Each point is reached from the start by the listed moves, each made 0, 1 or 2 times, or once backwards (-1), plus a little noise. Say if it took an odd or an even number of moves. Then give how often each move was made.

Moves:
(1): [35  0  2  6]
(2): [-4 36 -8  8]
(3): [-4  7 29 -3]
Start: [ 12  -8 -15   2]
Points:
[ 76  59 -53  33] => odd (2, 2, -1)
[ 43 -31  54  -6] => even (1, -1, 2)
[-39  79  23   8] => odd (-1, 2, 2)
[-18 -15 -46   0] => even (-1, 0, -1)

Moves:
(1): [ 37  -4  -3  17   5   4   5  -1 -15   8  -7]
(2): [  5  48  -3  -8   7 -18  -4   2  -2   8  -5]
(3): [  6   0  40   2  -2   1 -11  -5  -1  13   6]
(4): [-14  19  -2  46  -9   4  -8  -6   2  -1   2]
(5): [ -8  -1   1   7  34   7  -3 -12 -10   4  -3]
(6): [ 3  5  0 -4  2 30 -4  5  6  3  0]
(7): [ -7   8  13  -1  -7   6  41 -13 -10   2   8]
(8): [-5  0  2  7  2 -4  2 36 -3  2 14]
(9): [11  4  2  3 18 -6  8 -2 34 -3 12]
(10): [  0  -5 -12  -2  -5  -3   1  -5  -1  38   7]
(11): [  7   4  -2 -11  -4  -2  -7  -1 -10 -14  36]
Start: [-25  24  17 -10  -9   4  -3  -6   5  -6   1]
Points:
[ 76  50  23 -19  41  -7  22 -31  19  -9 -67] => even (2, 1, 0, -1, 0, 0, 0, -1, 1, -1, -1)
[ -6  69 -30  35  36   3 -69 -66 -65  79   0] => odd (1, 1, 0, 1, 2, 0, -1, -1, -1, 2, 1)
[-51 121  37  38 -26 -55 -23  18 -35  72 -28] => odd (0, 2, 1, 1, 0, -1, 0, 1, -1, 1, -1)
